Each row is a point. Each copy is the shape, with its points in the same order, turned, moved and blurred by noise. Is it also mirrored, or only turned?
(in the rows, 128 means zero)

Shape, 8 rows:
[[159 119 107]
 [186 154 180]
 [102 109 116]
 [109 122 142]
 [114  99 123]
 [144 161  99]
 [161 114 124]
 [133 111 110]]
Copy 1, 8 rows:
[[ 88 130 153]
 [150 145 205]
 [116 119 101]
 [139 126 117]
 [115 107 110]
 [ 93 172 137]
 [101 119 158]
 [ 98 122 128]]
Copy 1 is: mirrored
Copy 2:
[[160 118 123]
 [176 160 196]
 [104 107 125]
 [108 121 150]
 [114  94 134]
 [146 160 109]
 [161 117 139]
 [134 110 125]]
Copy 2 is: only turned
Copy 3, 8 rows:
[[171 112 109]
 [218 154 165]
 [118 115 125]
 [132 134 145]
 [129 106 133]
 [168 155  89]
 [177 111 124]
 [148 112 113]]
Copy 3 is: only turned

Shape:
[[139 178 131 106  95 121]
 [119 127  82 201 129  88]
 [168 129 142 140 109 134]
 [122 175 160 131  93 114]
 [151 131 132 126 164 139]
 [101 123 148 144 122 116]
 [153  76  95 126 152 170]
 [134 137 137 154 104 140]
 [116 151 135 149 160 166]]
Copy 1, 9 rows:
[[112 144 130 147 108 168]
 [140 120  64 195 130  78]
 [164 104 133 152 121 150]
 [119 154 154 156 100 136]
 [155 114 119 117 162 136]
 [131 119 134 132 109  92]
 [182  74  76  96 138 134]
 [158 126 121 149 104 128]
 [167 158 110 109 140 113]]
Copy 1 is: mirrored
Copy 2 (9 x 6):
[[122 177 146 116  90 120]
 [118 108  95 201 136  90]
 [166 133 138 133 109 137]
 [113 165 172 147  93 122]
 [134 141 129 117 165 144]
 [ 97 111 161 145 129 126]
 [138  96  82 102 156 168]
 [133 134 137 152 102 149]
 [101 145 131 144 158 175]]
Copy 2 is: only turned
Copy 3, 9 rows:
[[132 186 154 105  88 149]
 [135 163 118 195 168 164]
 [158 132 166 128 103 164]
 [117 167 172 135  77 134]
 [154 118 128 108 129 130]
 [ 99 126 146 146 117 140]
 [158  85 100 103 143 193]
 [138 141 146 150  98 160]
 [136 120  98 140  90 132]]
Copy 3 is: mirrored

Shape, 14 rows:
[[144 106 113 101  98 129 106 167 137]
 [160 108 129 125 142  86 115 123 139]
 [147 166  67 126  82 109  86 159 111]
 [100 112 145 142 110 119  95 135 143]
 [160 122 135 120 139 158 101 120 153]
 [109 103  68 111 132  93 142 125 124]
 [129 103 142 100  97 149 135 107 162]
 [167  97  82 120 151  91 164  95 190]
 [138 131 128 139  76  98 130 121 130]
 [166  96  68 109  93 160 150  90 142]
 [ 96 145 115 100 101 142 135 144 104]
 [ 84 112 150 103 142 163 155 121 172]
 [116 169 151 123 127 121 161 165 176]
 [115 130 121 169 119 135 126 147 110]]
Copy 1, 14 rows:
[[156  93 134 109  90 145  94 170 129]
 [177  92 144 130 129 101 111 125 143]
 [150 147  88 135  80 103  77 170 107]
 [107  94 157 139 114 128  87 132 147]
 [169 112 137 128 126 173  93 116 151]
 [133  78  87  98 116  93 135 131 126]
 [140  94 153 102  81 162 115 105 148]
 [191  74  99 113 102 104 158  93 185]
 [140 118 154 138  74 104 119 123 120]
 [172  88  81 114  63 164 136  93 118]
 [106 132 122  92 108 140 119 146 106]
 [103  98 147  87 130 174 139 111 178]
 [130 156 157 113 113 132 149 154 189]
 [114 120 128 162 126 134 124 145 120]]
Copy 1 is: only turned
Copy 2, 14 rows:
[[138 112 133 106  95 123 109 171 124]
 [141 109 148 126 140  84 111 121 132]
 [132 161  90 117  82 107  67 147  97]
 [ 77 107 150 135 110 128 103 136 126]
 [151 121 149 125 145 150  94 137 152]
 [114 105  77  97 131  92 149 119 129]
 [122 106 161  95 106 152 133 129 158]
 [170 114 107 116 138  83 152 102 198]
 [118 136 147 121  78 105 127 102 121]
 [176 107  92  91  91 165 142 104 149]
 [ 96 150 122  93 119 146 137 149 103]
 [ 82 122 148 101 157 159 155 147 178]
 [104 182 168 128 130 115 146 166 166]
 [100 135 123 158 119 140 128 132 108]]
Copy 2 is: only turned
Copy 3 (14 x 9):
[[145 121  95 100 120 127 112 178 123]
 [156 114 122 117 139  80 116 117 115]
 [135 182  53 129 101 104 109 178  81]
 [101 109 134 132 137 121 101 154 110]
 [152 134 119 123 143 146  99 122 138]
 [103 103  55 113 148  95 150 141  98]
 [118 108 118 102 113 147 128 123 152]
 [148 102  62 141 145  73 156  78 162]
 [123 137 117 133  85 103 135 145 109]
 [140 110  53 117  94 155 139 102 131]
 [100 155  95  94 132 142 151 169  99]
 [ 87 106 132 107 163 152 150 135 170]
 [119 165 150 129 146 103 159 171 168]
 [115 132 129 158 141 137 137 165  89]]
Copy 3 is: only turned

Shape (18 x 12):
[[180 152 157 112 144 124  82 175 155 107 129 127]
 [164 145 133  98 122 137 110 153 166 150  79 131]
 [152 171 133 140 149  91 114 143 135 158 132 130]
 [149 149 144 136 131  85 102 159 149 130  80  92]
 [137 172 138  91 151  98 125 135 142 145 120 118]
 [ 72  97 108 195 125 132 129 158 117 106 134 144]
 [120 142 126 114 116 100 121 138 125 101 119 118]
 [ 98 116  62 177 113 126  92 149 115 120 137 136]
 [140 115 148  93 165 125 114 137 132 155 118  82]
 [105  85 112 134 110 145 127 101  96 145 130 126]
 [ 93  81  88 130 164 139 116 103 112 109  93 123]
 [113  78 114  88 142 134 122  89 101 115 100 145]
 [114 106 134 140 139 141  89  40  87 129 103 136]
 [127 162 159 121 155 118 124 144 167 143 110 134]
 [ 95  62 123 148 123 123 129  86  56 128  98 144]
 [142 102  95 179 103 122 131 134 172  88 137 114]
 [119 109 104 141 141 167 148  97  67 107  95 116]
 [ 86 149 124 157  93 148  84 125 132 113 137 117]]
Copy 1 (18 x 12):
[[175 175 144 124 133 109  74 159 170 133 117 149]
 [100 151 142 132 164 118  89 155 177 154 114 160]
 [146 181 129 134 154  94 135 116 150 150 130 139]
 [119 169 138 137 160  78 100 133 154 129  79 122]
 [127 169 152  94 160 106 129 122 161 136 131 136]
 [127 126  78 167  90 154 157 151  99 118  97 108]
 [113 146 130 110 123 107 114 127 135 106 118 124]
 [120 139  47 150 101 127 130 146 112 140 131 102]
 [149 115 150 101 181 119 111 130 151 152 108 113]
 [108  86 103 130 124 147 119 108  99 150 129 116]
 [113  97  71 119 165 170 121 113 121 105  99 116]
 [108  84 102  91 149 164 103 104 117 112 113 155]
 [116 114 101 124 145 177  89  42 106 137 113 128]
 [131 173 154 127 151 134 140 132 173 140 102 141]
 [107  79  97 133 130 158 118  83  59 122  93 141]
 [121 107  94 182  92 112 117 138 170 101 128 105]
 [106 107 108 146 164 173 102 116  80  92 142 115]
 [112 162 111 133  87 149 102 119 125 146 118  84]]
Copy 1 is: mirrored
Copy 2, 18 rows:
[[145 123 130 130 154 112 145 183 166  84 122 113]
 [122 125 129 117 117 128 133 159 168 135  84 133]
 [148 159 106 150 138 105 141 148 139 151 139 141]
 [142 145 147 165 122 101 115 151 152 130  93  93]
 [142 158 127 103 143 110 125 137 130 139 120 124]
 [ 94  93 143 202 108 156  92 120  99 136 169 152]
 [125 125 133 134 111 102 117 127 112 112 131 121]
 [ 93  93  73 188 103 135  90 117 109 127 152 134]
 [156 113 133 112 152 130 117 143 123 165 115  98]
 [109  68 113 138 110 136 130  94 101 168 144 123]
 [107  77 124 144 147 148  78  72 104 140 108 135]
 [116  62 130 104 146 112 108  79 103 144 109 132]
 [ 95  83 124 143 160 105 149  37 121 165 128 109]
 [124 150 149 123 145 128 126 147 163 144 126 138]
 [ 99  52 134 160 126 105 124  66  72 179 126 134]
 [149  87 130 180  75 149 103 111 160 106 151 127]
 [117  87 127 156 127 158 142  66  69 138 108 131]
 [ 72 128 116 155 101 136 126 109 129 118 159  92]]
Copy 2 is: mirrored
Copy 3 (18 x 12):
[[150 128 149 147 152 107  68 169 147  91 147 118]
 [157 136 145 105 141 126  95 169 162 128  94 117]
 [122 152 128 149 141  95  91 140 156 156 145 148]
 [106 146 135 156 143  90  92 150 149 128  86 106]
 [111 161 153 109 157 106 102 140 147 144 140 128]
 [ 83  99  85 183 131 172 151 141 128 113 123 179]
 [ 95 136 129 121 131 117 113 130 122 104 123 138]
 [ 88  96  47 147 124 151 112 135 139 118 126 166]
 [123 112 158 126 175 126 111 129 131 152 129  88]
 [119  84 111 120 125 169 135  95 106 146 117 150]
 [ 95  84 107 116 191 166 135 101 127 121  92 155]
 [115  77 145  83 166 155 124  99 107 122  98 160]
 [118  99 139 120 154 170  82  43 116 141  95 174]
 [121 157 165 142 152 130 107 153 171 135 128 139]
 [101  70 124 134 136 159 134  80  75 145  83 187]
 [127 104  86 161 117 127 151 113 170  76 118 135]
 [136 124  99 126 172 171 137  85  77 129  94 158]
 [ 90 136 100 149 104 184  86 117 139 105 131 139]]
Copy 3 is: only turned

Shape (15 x 12):
[[163 121 165 136 125 147 136 118 135 129 174 132]
 [ 86 107 115 123 138  93  91 131 140 127 106  97]
 [162 136 148 134 162 129 142 134 116 135  88 169]
 [118 148 147 181 124  90 135 181 153 147 125 160]
 [116 100 114 174 140 114  88 120 186 140 106 133]
 [104 114 170 104 149 151  96  98 112 101 161 109]
 [150 175 128 117 133 122 117 102 101 142 126 141]
 [ 76 108 148 106 135 114 105  87 167 125 128 106]
 [190 136 155  90 141 122 141 133 128 116 160 173]
 [147 184 122 108 167 148 152 122 131 119 115 131]
 [141 149 124  98 163 159 119 117 119 128 150 179]
 [ 86  96 162 101  76 146  90 106 139  69 140 107]
 [172 101 112 117 139 157 172 138 107 128 153 171]
 [130 127 127 180 129  95 169 143 147 166 106 187]
 [133 117 140 136 142 122 132  98 124  76 164 144]]
Copy 1:
[[159 151 144 126 124 147 119 105 123 127 172 143]
 [ 91 112 117 143 151  89 116 139 137 113  96 103]
 [174 147 143 129 141 130 150 137 107 127  92 189]
 [114 156 152 200 117  92 152 159 135 135 132 179]
 [111 104 122 183 167 109 101 122 170 122 110 160]
 [111 139 165  83 157 134  91 104 102 118 148 106]
 [155 176 119 123 130 116 123  88  88 133 109 148]
 [ 85 116 140 107 148 101 118  98 162 132 115  99]
 [177 179 127  84 114 127 120 130 121 117 152 179]
 [135 192 110 108 167 141 164 117 109 133 106 146]
 [132 169 120  91 153 137 105 126  97 150 127 187]
 [ 72 122 154 108 101 148  82 111 136  76 132  95]
 [166 130  94  94 122 160 140 141 100 136 155 187]
 [136 118 132 176 113 103 177 132 135 152 121 212]
 [119 144 132 102 142 116 124  97 119  84 162 156]]
Copy 1 is: only turned
Copy 2 (15 x 12):
[[132 105 152 118 121 155 122 124 149 121 181 120]
 [ 92 118 108 128 143  91  83 142 124 141  97 100]
 [153 126 172 115 165 141 142 132 131 150 117 166]
 [135 153 166 186 117 102 139 173 142 120 120 139]
 [131 114 128 172 159 116  66 136 170 146 100 127]
 [ 65  94 142  93 132 152  89 102 117 125 155 112]
 [127 163 137  96 138 115 132 102 114 145 146 151]
 [ 68 105 133 109 129 105  85 108 160 135 105 101]
 [144 120 163  83 145 130 140 142 149 100 189 166]
 [132 174 150  89 176 153 148 111 141 118 132 121]
 [ 96 154 128  89 167 160 138 123 155 142 157 162]
 [ 87  77  91  87  78 152  81 126 133  96 110 105]
 [145 104 121 103 168 157 182 146 150 142 172 155]
 [151 131 150 179 143  97 166 150 166 155 107 162]
 [111  96 121 125 149 144 127 105 133  87 145 141]]
Copy 2 is: only turned

Shape:
[[143 144 172 149 143 132  77 149 112 111 132 135]
 [117 135  99 116  90  90 116 147  77 146 132  96]
 [148 140  96 154 114  88 122 119 157 136 141 140]
 [113 133 109 103 159 127 148 132  96 108  85 118]
 [139 113 162 134 120 131 110 130  85 120  94  53]
 [128  98 180 122  77 146 101 146 156 118 125  85]
 [164 148 172  83 160 159 112 124 163 104 148 116]
 [161 120 137  91 133 147 156 157 154 166 117 137]
 [128  96 130 131 155 123  77 115  92 123 128 121]
 [135 138  88 118 102 147  89 102 139 109 118  78]
 [183  73  95 136  83 105 129 111 161 114 126 140]
 [143  80 122 149  97 129 166 125 101 165  94 142]
 [151 165 174  83  91 154  97 138 133 128 136 115]
 [133  78 161 138 116 159 125 123  98 111 152  94]
 [140 132 168 100  98 127 123 104 155 147 107 118]]
Copy 1 (15 x 12):
[[158 160 176 139 146 123  94 141 122 110 149 116]
 [114 119  93 126  98  97 114 129  91 134 124  87]
 [167 152  91 150 109  84 128 108 142 129 153 147]
 [135 137  99  93 155 146 149 113 109  88 111 116]
 [159 107 161 134 123 137 120 109 108 105  88  63]
 [153 113 176 123  82 118 110 136 187 109 114  94]
 [185 158 167  80 143 145 133 113 173 115 177  98]
 [176 126 116  83 124 147 149 151 161 156 131 139]
 [148 101 150 121 147 118  93 101 100 100 145 129]
 [165 131  95 117  96 130  86  78 149  95 135  86]
 [199  99  99 134  67  98 138 122 148  92 151 158]
 [154  96 114 134  87 144 152 133 109 131  92 171]
 [162 170 163  81  89 133 107 135 148 136 146  82]
 [138  84 176 138 104 156 131 116 134 103 145 107]
 [170 148 154  87  89 113 132 105 159 133 110 123]]
Copy 1 is: only turned
Copy 2:
[[157 163 104 150 127 160 130 109  90 138 119 146]
 [102 114  80 111 112  97  99 154  74 136 105  96]
 [124 123  78 151 139  93 116 122 150 153 141 124]
 [ 95 109 118 103 178 120 139 133 103 115  94 158]
 [126 110 139 147 123 149 138 128  68 113  68 104]
 [125 114 135 128  72 177 154 121 134 119 110  99]
 [174 149 162 106 162 172 148 111 142 140 143 122]
 [130 103 132 114 154 139 161 173 147 179 130 136]
 [145 102  86 121 143 156 118  89  76 141 100 143]
 [117 114 120 119 132 140  76 113 143 110  90  97]
 [159  58  85 140 105 105 123 127 178 129 120 137]
 [ 99  58 110 148 111 108 139 148 110 162 102 171]
 [148 162 161 102  97 156 118 146 128 147 123 111]
 [138  77 136 138 110 172 139 121  85 113 134 133]
 [124 122 148 112 100 121 146 108 140 165 101 120]]
Copy 2 is: mirrored
Copy 3 (15 x 12):
[[143 143 177 140 132 153  93 152 105 123 163 115]
 [111 155  91 120 105 102 141 148  93 117 156  71]
 [141 119 101 156 137  90 134 140 146 128 158 146]
 [117 139 122  98 164 144 154 135 108  99 102 104]
 [148 139 161 119 123 123 126 110  87 104 120  41]
 [145  99 191 115  72 115 132 138 145 124 139  63]
 [160 145 195  90 150 161 151 125 166 137 171 117]
 [145 127 143 100 123 147 194 142 131 176 131 124]
 [131  92 130 108 142 144 103 109  91 115 161  99]
 [155 136 103 106 116 116 109 108 173 110 131  82]
 [182  83 108 117  87  84 161 120 131 114 154 148]
 [122  95 106 141  87 127 176 111  74 138 105 129]
 [135 172 177  91  83 145 122 140 149 142 162  98]
 [148 100 157 129 101 158 150 100  98  89 159  75]
 [128 135 172 102  97 106 141 110 141 156 129 114]]
Copy 3 is: only turned
Copy 4, 15 rows:
[[109 143 133  97  85  95 117 149 154 109 112 150]
 [130 156 102 141  98 129 131 151  77 146 150  94]
 [150 117 100 174 132 104 128 118 145 132 149 133]
 [134 158 115  98 165 142 150 132  97 101  97 118]
 [141 135 140  68  83 112 145 114 106 128 101  86]
 [156 121 197 121  59 137 125 128 149 117 120  94]
 [149 146 157  66 127 143 119 119 188  97 163 146]
 [182 131 152 106 139 155 136 162 155 149 126 146]
 [119 110 123  91 116 106  79 123 107 112 109 135]
 [144 142  99 124  95 161 109  79 139 109 124  89]
 [207  79 122 164 105 115 124 104 127 103 137 136]
 [183  95 134 130 117 128 159 128  90 169  92 155]
 [159 180 155 103  71 146 119 138 154 132 153 137]
 [126  84 162  78  81 143 137 114 108 118 133 131]
 [173 160 174 117 102 121 129  98 141 150 137 138]]
Copy 4 is: mirrored

Shape:
[[131 152 161 170 113  83 116 133 130 133 102 124]
 [101 119 187 121 125 140 120 112 136 160 126 150]
 [ 99 158 168 122 111 145 130  85 141 139 129 122]
 [169 136 124 116 162  78 134 106  58 109 133 113]
 [135 143 104 103  78 147 127 163  96 160 155 137]
 [101 132 134 140 132 168 168 105 134 126 100 125]
 [123 146  98 175 118 128 138 156 117 112 165 150]
 [137 156 111 152 165 114 153 104  86 166 107  94]
 [ 81 110 169 173 175 124  79 152 114 153 143 155]
 [ 88 156 112 108 139  84 112 176 147 120  91 137]
 [130 126 159 105 133 149 177 155 149 142 126  94]
 [122 118 132 127 102 121 134 127 148 123  90 115]
 [109 119 153 109 120 118 109  81 154 162 146 134]
 [189 174 127  97 145 149 100  61 115 155 137 118]
 [112 148 142 101  87 135 160 159 186 159 100 167]]
Copy 1, 15 rows:
[[ 88 145 133 152 138  70 127 121 146 113 148 141]
 [ 89 110 145 126 142 132 128 127  92 131 175 112]
 [ 81 142 142 107 156 147 116 109 109 107 138 111]
 [198 158 150 157 153 112 130  90 163 117 145 137]
 [128 113 196 143 116 151  70 160 138 116 121 151]
 [105 103 130 113 154 132 144 131 125 124  95  93]
 [121 112 125 164 131 134 127 156 145  99  99 184]
 [145 147 154 122 181 114 146 124 180 155 126 134]
 [115 106 105 144 161 100 139 162  77 150 178 178]
 [132 152 153 103  99  67 140 174 109  97 125 141]
 [119 137 139 141 133 141 116 175 134 123 132  63]
 [107 117 132 118 109  97 110 128 143 113 124  99]
 [ 98 131 131  98 116 152 119 110 119 130 180 129]
 [132 178 173 132 127 167 113  61 136 175 126 130]
 [ 63 115 181 123  79 124 140 170 122 102 128  95]]
Copy 1 is: mirrored
Copy 2 (15 x 12):
[[131 102 124 164 143  73 127 123 124 132 156 143]
 [126  71 164 142 109 143 116 115 117 114 133 156]
 [126 108 171 130 132 141 143  99 116  94 158 153]
 [121 113 110 140 164 137 140 115 125 205 175  79]
 [128 134  84  98  80 147 108 143 104 115 154 106]
 [137 115 135 148 158 168 154 137 140  91 132 148]
 [113 154  83 176 119 128 109 120 144 102 135  97]
 [119 102 126 137 167 129 153 157 166 134 194  99]
 [ 57  72 152 184 108 118  92 136 144 136 118 131]
 [114 155 111 138 121 102 111 146 163 164 131 189]
 [172 124 156 148  98 152 162 166 127 125 134 134]
 [152 119 123 125 146 115 141 133 123 121 117 155]
 [130  92 173 104 119 128 115  86 141 119 131 133]
 [138 123 180  88 172 150  95 120 105 133 196  86]
 [187 125 124 132  95 136  95 141 137  93 136 191]]
Copy 2 is: mirrored
Copy 3, 15 rows:
[[156 185 126 137 131 111 139 127 128 139 113 101]
 [157 145 110 103 160 122 131 131 151 136 114 173]
 [159 134 133 128 120 149 135 128 159 121 137 168]
 [ 94 142 132 120  93  44  90 103 119  88 137 126]
 [129 116  56 110  72 122 118 128 112 167 108 147]
 [112 116 146  92 140 158 128 119 164 155 126 128]
 [ 73 144  98 162 102 118 160  97 119 176 123 125]
 [133 144 149  95  99  88 103  63 153 140 134 110]
 [137 169 102 126 189  89 151  79  95 160 129 173]
 [127 164  83 102 140 132 173 124 108 110 155  82]
 [137  97 105 105 138 117 114 160 162 168 163 119]
 [145 119 120 113 136 127 139 148 135 126 109  93]
 [164 121  92 131 145 112 143 115 163 109 105 164]
 [144 123 113 137  98 131  44  81 154  90 112 148]
 [142 148  50 101 128 166 154 172 171 155 120 108]]
Copy 3 is: mirrored
